Rows are points. Each copy is the shape, with its points in the same order, stretched, turned, moved and blurred by noise. Say if it was mirrored as well.

Shape (9 x 3):
[[-21 -50  36]
 [-37  -9  35]
 [  3  35 -11]
 [ 18  17 -23]
 [  1  38 -16]
 [ 26  11   7]
 [  7   7 -29]
 [ 41   3   5]
 [-48 -12  25]]
Copy 1:
[[  5 -44  31]
 [-28 -20  58]
 [-25  36  15]
 [  4  29  -9]
 [-18  40  17]
 [-23  13 -21]
 [ 15  23  10]
 [-10  13 -41]
 [-10 -26  74]]
Copy 1 is: mirrored
Copy 2, 9 rows:
[[ 36 -48  23]
 [ 12 -53  -3]
 [-23   5  -8]
 [-18  16  11]
 [-33  10  -8]
 [  6   8   7]
 [-22   3  18]
 [ 22  24  17]
 [ -4 -60   1]]
Copy 2 is: mirrored
Copy 3 (9 x 3):
[[-30 -95 -25]
 [-48 -51   2]
 [ 16  27  12]
 [ 41  18  -1]
 [ 14  37  11]
 [ 36 -15  13]
 [ 28  15 -16]
 [ 52 -12  11]
 [-56 -43  -8]]
Copy 3 is: only turned

Shape, 9 rows:
[[ 42  11  22 -60  -8 -68]
 [-15 -38  38   4  31  11]
 [ 33 -23  18 -43 -25 -13]
 [ 40   8  51   8 -22  -5]
 [ 45 -25   9 -35 -23 -22]
 [ 18  26   1  -2  35  57]
 [  6 -42   8   7 -16 -11]
 [  2 -34 -49  21  -7  28]
 [-30 -20  25 -23  -7  -3]]
Copy 1:
[[ 42   8  13 -48 -11  47]
 [-16 -60  23  33 -39 -18]
 [  5 -32 -21 -20  -8  39]
 [-15   6   6   7  -6  34]
 [ 20 -26 -15 -16  -5  36]
 [-37 -37  19 -36  29 -26]
 [  7 -35 -15  31 -33  -2]
 [ -5 -39 -34   7  -8 -47]
 [-18 -34  -5   4 -60   2]]
Copy 1 is: only turned
Copy 2 (9 x 6):
[[ 88 -18  51 -15 -30  35]
 [  8  31  -7 -43 -18 -40]
 [ 29  -1  17 -38 -53  39]
 [ 38  49 -15 -18   0  39]
 [ 30   7  18 -20 -61  33]
 [  7 -32 -56 -24  13  -8]
 [-21  37   8 -10 -36   5]
 [-78 -13 -21  14 -34  -2]
 [ -2   2  30 -55  -9 -10]]
Copy 2 is: mirrored
Copy 3:
[[-30  -6 -95  52 -34  52]
 [-37 -58  42   8  -9  -9]
 [-17 -32 -66 -13  -3  14]
 [-11 -14 -27 -33 -10  78]
 [-11 -35 -73 -10 -14   9]
 [ 10 -31  43   4  42  31]
 [ -5 -33 -13 -12 -27 -21]
 [ 52 -40   5 -17   0 -61]
 [-45 -15   1  15  -6 -24]]
Copy 3 is: mirrored
Copy 4, 9 rows:
[[ 52  25  65  20  47 -39]
 [-16 -24  21  -8 -41 -41]
 [ 39   2  67 -30  26 -15]
 [ 41  16  66  15 -32  21]
 [ 51 -13  62 -23  30 -11]
 [ 18  23 -32 -44 -52  15]
 [  7 -40  39  -7  13  -2]
 [  6 -53 -27 -44  21  33]
 [-23  11  37 -12  12 -25]]
Copy 4 is: mirrored

Shape (15 x 9):
[[-23   9  24  35  46  13   6 -17  30]
 [-55 -31  14  22 -50 -37 -30 -12 -39]
 [-35  24  22   1 -42  28  18 -29 -54]
 [  2  54 -51  35 -21  -2 -36  30  11]
 [  9  51  34 -20 -43   2  -5   5   1]
 [ 43  10  -4 -39 -20 -36 -12 -35 -11]
 [-32 -15  17 -50 -36  29  -2  -3 -48]
 [-15 -45 -52  -4 -33 -56   1  36 -17]
 [ 25  17 -55 -49  51 -26  36 -56 -41]
 [ 17 -11 -23  37   8  10 -30 -10   8]
 [-40  -5 -10  12 -18   3 -13 -37  17]
 [ 28   5  43  23   8  10  41 -39  31]
 [-38 -23  43   4 -28  13  40 -58  43]
 [-10 -14 -31  -2 -32 -41 -41  21 -13]
 [-12  -1 -38  36 -12 -53 -17  27  35]]
Copy 1:
[[-12 -69 -16   3  10  -9  22   8   1]
 [ -7 -13  95  11 -26   4 -30 -45 -39]
 [-23 -30  21  -1 -58 -24 -38 -77   0]
 [ -1  37  10 -19 -51 -30 -13  39  61]
 [-28  23   3   7 -60  39 -10 -32  32]
 [ 61  13  19 -13 -24  33 -17 -20  14]
 [-34  20  20  15  -6   5 -70 -80 -22]
 [  7  56  37 -52  -5  -8 -30   0 -44]
 [ 86   5 -54 -38  16 -41  15 -70  -6]
 [ 33 -40  14  -5 -10 -14 -38  32   9]
 [ -7 -32  49 -31  -3  -8 -17 -21  19]
 [  6 -78 -28 -16 -37  33   2  -4 -13]
 [-30 -75  11 -44  -9  38  -5 -48  -9]
 [ 13  41  66 -11 -14   1 -37  10 -12]
 [  9  32  31 -44 -19  -4  10  54   1]]
Copy 1 is: only turned
Copy 2 (15 x 9):
[[ 60  26  15   7  24   0  15  27   6]
 [ 14 -55 -23 -22   6 -76 -17 -19  37]
 [ 15  54 -20 -24 -28 -18  23 -16  11]
 [-28  14 -35 -19  12  -3  22  83 -25]
 [-21  55  17 -22  -8  -6  16  34  24]
 [  3   4  67   1 -50  -1 -10  21 -11]
 [ -8  11  -8   0 -16  -2 -12 -43  34]
 [-19 -94 -23  17  -5 -32   6   1  32]
 [ 41  39  52  69 -84  17  22  -5 -61]
 [ 22 -25  21 -28   9  19  -3  38 -18]
 [ 35  -8 -33  -1 -16 -26 -24  36  12]
 [ 55  31  60 -23 -16  25  26  31  17]
 [ 65   4 -10  -6 -28 -15 -18  25  58]
 [-21 -56  -8  -1   6 -35 -14  20  12]
 [  0 -58 -24   5  19 -36   8  65  18]]
Copy 2 is: mirrored
Copy 3, 15 rows:
[[ 16  10  15  -2  13  30 -40 -11  33]
 [  0 -56 -19 -78 -29   8  -1  32 -33]
 [  2 -51 -40 -17 -15  19 -20  72  28]
 [ 35 -16  -7  22  17   0 -82  23 -42]
 [-13   8 -17   4 -16  -6 -41  86 -13]
 [ -6  24 -70   3 -12 -35  13  37 -19]
 [  0 -27 -41 -27  -2  33  28  69 -15]
 [-20 -43 -12 -24  20 -17  13   3 -67]
 [  9  -4 -89  42  61 -40  32 -15  47]
 [ 39   2 -19   8  -7  21 -16 -16 -17]
 [ -4 -17 -48 -22  -9  28 -37   8  -5]
 [-20  31  -8  30 -22   5 -19  10  38]
 [-51   3 -44 -20 -34  43 -24  26  30]
 [  2 -21 -26 -32   7  -6  -8  17 -68]
 [-11  -9   7 -10  11 -13 -51 -10 -50]]
Copy 3 is: mirrored
Copy 4 (15 x 9):
[[ 42  15  37   8  20 -12  28  -4  -5]
 [-28   5 -33 -60  70  35   2 -37 -21]
 [-61 -38   2   5  56  21 -17  -7 -38]
 [  8 -44 -87   6  -1 -32  -3  48 -12]
 [-52  -6  -6 -19 -12  -8 -38  34 -30]
 [-29 -25 -14  -8 -42  15 -48 -14  12]
 [-87  -3   2   1  43  25 -13  -8   6]
 [-23   3 -74 -42  29 -28  -4 -53  21]
 [ -5 -42  -5  72 -13  -6 -68 -45  49]
 [ 29 -41 -27   3  -7  -1  26   3  17]
 [ -3   4 -19  16  23  18  23 -23 -22]
 [ 16 -10  53 -11 -23 -13  16 -21 -27]
 [-20  35  50   0  12  15  37 -56 -53]
 [-19  -7 -68 -36  16   2 -12  -9  15]
 [ 28  11 -71 -35   2 -36  13 -15 -10]]
Copy 4 is: mirrored

Shape, 18 rows:
[[ 15  59 -30  24  16  42   3  20 -14   7 -13 -29]
 [ -2  -9  39   1   1 -13 -30  -2  -3 -16 -25   0]
 [ -2 -13  40  55  -4   2 -22   2 -23 -52  13  -4]
 [-19 -18   6  10 -12  25 -29  46  -6  42  12   3]
 [-27  34  35  10  -2  28 -26  10  37   5 -39  20]
 [ 26 -28  63  14  18 -10   1 -25  45  23  38 -19]
 [ 35  27  28 -31  60  63 -16 -24  20  40 -56 -13]
 [ 12  18   3 -41   5   9   9  -6  11 -42   6 -36]
 [-49  47   7   2 -10  36   6  15   2  -6  50  34]
 [-22 -33 -26   4 -11  36 -31  14  29 -28   4  20]
 [ 42 -46 -15  -8 -11   2  26   3  24  12  18  26]
 [-14 -28 -11  25  18  -1 -23   7 -27 -23  19 -16]
 [ -5  -7 -50   7  50   3 -25  32  12   6 -10   5]
 [-36 -12 -14 -18  21   1   8  -1  -4 -10 -49  22]
 [  9  16  -9  -8 -56 -13   8 -53 -12 -30  18  20]
 [-20  17 -27 -28 -23 -15 -10   5 -38 -23   4  34]
 [ 32  -7   7  24 -14 -15   6  -7  43 -17 -13  24]
 [  0 -14 -60  16  19 -48  27   3  14   8 -41  -9]]
Copy 1, 18 rows:
[[ 31  23 -47 -10  -5   5  11 -55 -42  -9  31  10]
 [ 18 -13  18   9  15  -8 -43  16 -18  19 -20  -4]
 [ 20  38  -5   7  19 -24 -62  10  -4  11   4  -6]
 [ 48 -11 -33 -15 -50  -5 -14  16 -20  13  41 -17]
 [ 37 -14   8 -60 -26   7 -37 -36 -16   6 -33  -3]
 [-42  26  41   8 -45  19 -37  28  23 -26  -2 -45]
 [ 20 -41  27 -16   3   5  -4 -76 -37 -54  31  -7]
 [-17  13  17   2  41  28   5  -2 -21  32  23  -1]
 [ 54  37 -33 -61 -16  20 -15 -34  37  10   6   4]
 [ 26  -4 -18 -28 -11 -46  22   1   7  39  13 -41]
 [-15   8  25  55 -49 -32  38  34  29  12  18 -19]
 [ 15  -1 -40  11  31 -20 -14  17 -15  11  23 -18]
 [ 34 -26 -59   8   0 -28  44  21 -24 -15  -4 -20]
 [  1 -51  -6 -10  29 -45  21   6  -9  12 -24  31]
 [  1  25  11  24  12 -22 -16 -42  42  77  -6   6]
 [ 54  -9 -28  18  35 -13  -4  -8  13  57  -3  22]
 [ -7  19  25  27 -30 -28   0  12  17  20 -45 -20]
 [-60 -37 -26  40  -7 -53  50  41 -17  19 -46  15]]
Copy 1 is: only turned
Copy 2 (18 x 12):
[[ 17   9 -15  34 -12 -16 -25 -43  26 -33   5  24]
 [  6 -26 -15 -33  14 -23 -15  17  -6  31   0 -13]
 [  9 -30  16 -23  14 -41 -79  17  37  26 -25 -39]
 [-12 -11   8  10  11  29  38  10  45  12 -21   3]
 [ -8 -15 -31 -40  32  -4 -20  31  40  23  29  55]
 [ 20   7 -14  25  66   4 -33  56 -16  24 -16 -28]
 [ 21  27 -69  18 -25  15 -19 -16 -35  22  14  34]
 [ 30 -47 -11  18  28  -5 -28  -5 -28   5  14   4]
 [-39 -50  13  25  42   9 -50  44  73   7  16  64]
 [ 21 -13  47 -12  12  18   1  28  42  33   5   6]
 [ 24  15  50  30  27 -11  19  31 -30  17 -36  15]
 [  4 -16  34  10  -9 -13 -29  -6  21  14  -7 -44]
 [ -4  14  18  21   5 -10  29 -21  24  18  30   2]
 [-23 -13  25 -33  -7   1 -19 -12 -17  16  25  23]
 [ 28 -37  25  10  -1 -35 -36  71 -23 -20 -17  23]
 [-22 -48  20   4  -6 -29   7  28   5   4   1  37]
 [ 26   0  14 -13  46 -47 -12  41  -2  16  -2  21]
 [  2  42  45   1  15 -32  20 -12 -38 -27  27  -9]]
Copy 2 is: only turned
Copy 3 (18 x 12):
[[  1  -7 -21  43  18  23  -7 -31  -3   9  54  14]
 [  3  17   4  -9  19   3  -6   2  30  -8 -39 -23]
 [ 13  -5 -18 -35  -7 -21  28 -23  39  10  -2 -43]
 [  9 -28  54  16 -23  39  29  -5  22  -3 -28 -26]
 [-63  10  -3  37  33  36  -2  -8  53  17 -32 -23]
 [ -4  44  47 -15   4 -40  46   3  -4  60  -9  27]
 [-31  22  10  63  86  14 -38 -22 -33  46 -22   4]
 [ 14  28 -38  -6  30  23 -13 -18 -29  19 -20  52]
 [-25 -29   7  35 -49  16   2 -31  27  21 -20  17]
 [-38 -40  13 -28   6  45  23 -24  21 -37 -46   8]
 [-18  25  22 -30 -19 -19  38  28 -39 -29 -27  24]
 [ 39 -26  23 -26  -5   4   5 -23   8 -17  -8  -2]
 [  0   1  51  -7   7  51  -2 -31   8 -50   0  28]
 [-29   0   9 -10  17  35 -48  -5   1 -20 -53 -27]
 [  8 -11 -37 -11   8 -42 -11  45  16 -15  -8  17]
 [ 29 -23 -12   4 -13  16 -40  17  13 -48 -39  -4]
 [-49  53 -20 -28   3 -17  26  18  14 -24  -5   8]
 [-18  37  22 -36  16  23 -27  24   2 -51  20  12]]
Copy 3 is: only turned
Copy 4:
[[ 16   5 -29   9 -17  25 -26   6 -12 -19 -27 -92]
 [ 32   5  11 -24 -20  -4  -6 -33  -9  14 -12  12]
 [ -3 -37  12 -45 -60  -4  -4 -40 -44  19 -35   4]
 [-10  -9   0  35  42   7 -51 -49 -27  -1 -13 -11]
 [ 30 -14  -8   6  -1  34 -49 -51  38 -37 -25 -19]
 [ 18 -27  30 -90  11   5 -18 -94 -54  -8  45   4]
 [ 77  -7  38 -32  44  31  -8 -31  25 -28 -11 -39]
 [ 14   5  -8 -55 -34 -22 -33   7  -1  15  -2 -42]
 [-39 -33  -5  24   1  42 -95 -17 -14 -48 -22 -11]
 [-55 -21  -8   6  27 -13 -15 -18   2  -6 -53   9]
 [-27 -14   2 -16  52 -44  34 -25 -43  -7  46   5]
 [-35  -1  15  -7 -15  -3  -3 -14 -45  30 -35  -1]
 [-34  53  -1  39  34  11  -4  -7 -25 -23 -33 -25]
 [-18  14  24  37  16  -4   7   6  41  15  -7  -1]
 [-13 -32 -38 -42 -22  -7  17  23 -29  18   7  21]
 [-22  19 -18  37  -5  -3 -17  40 -23   7 -17  17]
 [  2  -3 -21 -34  -5 -18  32 -38 -21 -24  19  -7]
 [-34  59 -22  28   8 -16  54   5   0  20  33 -40]]
Copy 4 is: only turned

Shape (16 x 12):
[[ -9  12   0   4   5   1  -5   0   8  15   5  -9]
 [ 22   4   0  12  -9  -5 -12   9 -15  -1  -1   6]
 [ 34  13  14  -2  -4   0 -10  -5 -11 -33   8   8]
 [ 39   4   6   2  10  -9   9  -2   5   5  18 -14]
 [  1  13 -18  -1   6  -6 -17  -6 -26   2   7  -2]
 [ -1   9  11   1  10   2  95  13 -11 -15  12  -3]
 [  4  14 -31   8  13   0   6   7   5   8   5   8]
 [  3  17 -22   9 -27  -5   6  -5   3   4   3   1]
 [ -3  11  10   7 -16 -10  -2  -2   7  -8  12 -13]
 [ -6  -1   4  10  -6  -7 -13  -7  15   3 -28 -14]
 [ -6   0  17   5  11   1  -8  -5  15   6   7   8]
 [ -9  15   9 -15   0   0  -9  -5  15  18 -20   1]
 [ -7   6   3 -13  -8  -5 -12  25 -12  -7   2   6]
 [ -3 -39  11 -21 -31   5   3  -4  -6   4  -4   4]
 [  5   7   2  -9  13  -3 -18   6  12 -22  13 -19]
 [ -3   8  16   3  -5  46   5   9   5   8  11  -7]]
Copy 1 (16 x 12):
[[ -1   6 -11   3  -4 -20   2 -18   4   5  17  10]
 [ 19 -11  11  -2  -5 -24   3   4 -16 -23   3  -6]
 [  8 -10  26  -6 -11 -11   3  11   6 -46 -38   9]
 [ 23 -17   7 -16  13 -32   3  -6   9  -8 -15  39]
 [-12 -20  -6   7 -20 -23  -9  -8   1 -34  24  -2]
 [ -7 -59  25  20 -10  37  13  48   3  48  -3  85]
 [  5 -27 -19  17   0 -15  30  -3   3  -8  29   9]
 [ -3 -10 -12   2 -30 -32  33   7   2  10  13   0]
 [ -7  -2  14   0 -19 -22   2 -19  -1  10  -8   8]
 [ 12  10  -4  23  -1 -23  -9  -6  19  14   3 -21]
 [ -1   9 -10  -5  11  -6   3 -19  -6  -6  -8   3]
 [ -5  36  -7  14   6 -30   6   6  13  -4  18   5]
 [-13  -2  37   3  -4 -12   5  -3 -13 -16  27  -6]
 [-32  -5  12 -45  13 -10   4  32  -4  19  11 -24]
 [ -6  -6  32   1   3  -9   2 -32  22 -18  -6   4]
 [  8  19  -9 -35 -16  17  14  -9  14  10   5  19]]
Copy 1 is: mirrored
Copy 2:
[[  4  -1   4  -1   3   9  -3 -13   3  -4  -7 -11]
 [  7   0  16  10   4 -10   9 -15 -15   9   9  -3]
 [-25   3   2  22 -18 -19   5 -22  -5   4  25  -5]
 [-20  15  12 -12 -24   0   4 -21 -16   5  24 -19]
 [  0   3 -17  14   4  -7   5   5 -16   8   0 -18]
 [-38  26  16  35 -72  36  -7   3 -55 -11 -30   5]
 [ 10 -20  -6   6 -10   1  -5 -20 -24  17  -8 -24]
 [ 15   1  14  12  -6 -11   0 -22   3  21 -19 -23]
 [-10  18  12   7  -6  10   1 -22  19   4   1  -7]
 [ 28  -9  10  -1   3  -5  -1   1  34   7  -7   8]
 [-15 -15   7  -3   5   9   6 -14  13  -2   4  -9]
 [ 16 -18  10  10   6  -4 -12   9  11  -9  -7 -11]
 [ -7  10   8  26   9   9 -12   1 -15   4   3   4]
 [-19  16  22 -10  10 -10 -10  39  16  23 -18  12]
 [-24  11 -10   2 -14   8 -11 -21  14   4  21  -3]
 [-11   8  18  -7   3  -2  -6 -32 -15 -21 -15  15]]
Copy 2 is: mirrored
Copy 3 (16 x 12):
[[ -2 -12  -2  11  -2  -5 -10   9   7  15   1 -12]
 [  1   2   8   4  -2   7 -18  -6  -2   0   4  22]
 [ 10  -9  -2 -18 -19  18  10   5 -17  -9  -1  18]
 [  1 -20  11  -4  -4   5  -2 -29 -20  29  -8  -1]
 [-17 -12  17  -9   9   0  -3  15   7  17   0  13]
 [-15  -2 -40  14 -32 -25  47 -36   9   4  27   8]
 [  4  -1  11  15 -15 -14   6 -10  25  25 -12   5]
 [-12  -1   5   2  -5 -20 -15   2  28 -15 -13   1]
 [-21 -12  -9   1 -13   2 -16  13   0 -11   0 -10]
 [ -4  10  -5  25  14   3   1  17   2 -11  -3 -28]
 [  9  -4  -7   9 -10  -6  -5  10 -17  13   5  -8]
 [ 18 -14   5  17  12 -13   0  23  -4 -11   3 -17]
 [  1  -6  16  11 -17   6 -15  12  -1 -14  23  19]
 [  1  22  36 -11  15 -22  -6   6 -24 -27  35   8]
 [ -2 -17  13  -1 -23  24   9  13  -6  13   2 -15]
 [ 35  -3 -20 -10 -20   6  -2  -4  18  13  27  -6]]
Copy 3 is: mirrored
Copy 4:
[[ 12   0   7  -2  -3   8  -1  -5   8  -3  20 -17]
 [  2 -10  -3  -8 -12  -4   6 -26 -13  10  11   1]
 [-28  -4  -2  -6  -3  11   8 -17 -33   9  13  11]
 [ -3   5   7  -9 -23  10   4 -31   4 -20  26   6]
 [ 16  -6   2   1   9  -3  -2  -2 -17   3  32   3]
 [-26 -15  17  36   5  11  53   8  29 -57  -5   4]
 [  0  -6   8  16 -25  -3   3   9  11  -6  35  -5]
 [ -8   2   6   3 -20  -8   6   7 -15 -11  13 -21]
 [ -9  10  -5  -7  -7  11  15  -5 -10   1   8 -20]
 [ -9  21  -5  -6   5  -9 -16  -5   4   6   4 -20]
 [ -9  -5  -9  -5  -3  17  -9  -9   9   1  14 -16]
 [ -5  -3   9 -23  16  -3 -19  -1   0  -3  13 -26]
 [ -5  -6   5 -21  -1  -8  18   5 -10  20   6  -6]
 [-12   4  -7 -34  -3   0  -8  13 -13  -6 -38   2]
 [-13  21   6 -11 -10  17   3   1  -1  18  24   6]
 [ 15 -20  27   6  -1  22   0   1   3   7  -5  -7]]
Copy 4 is: mirrored
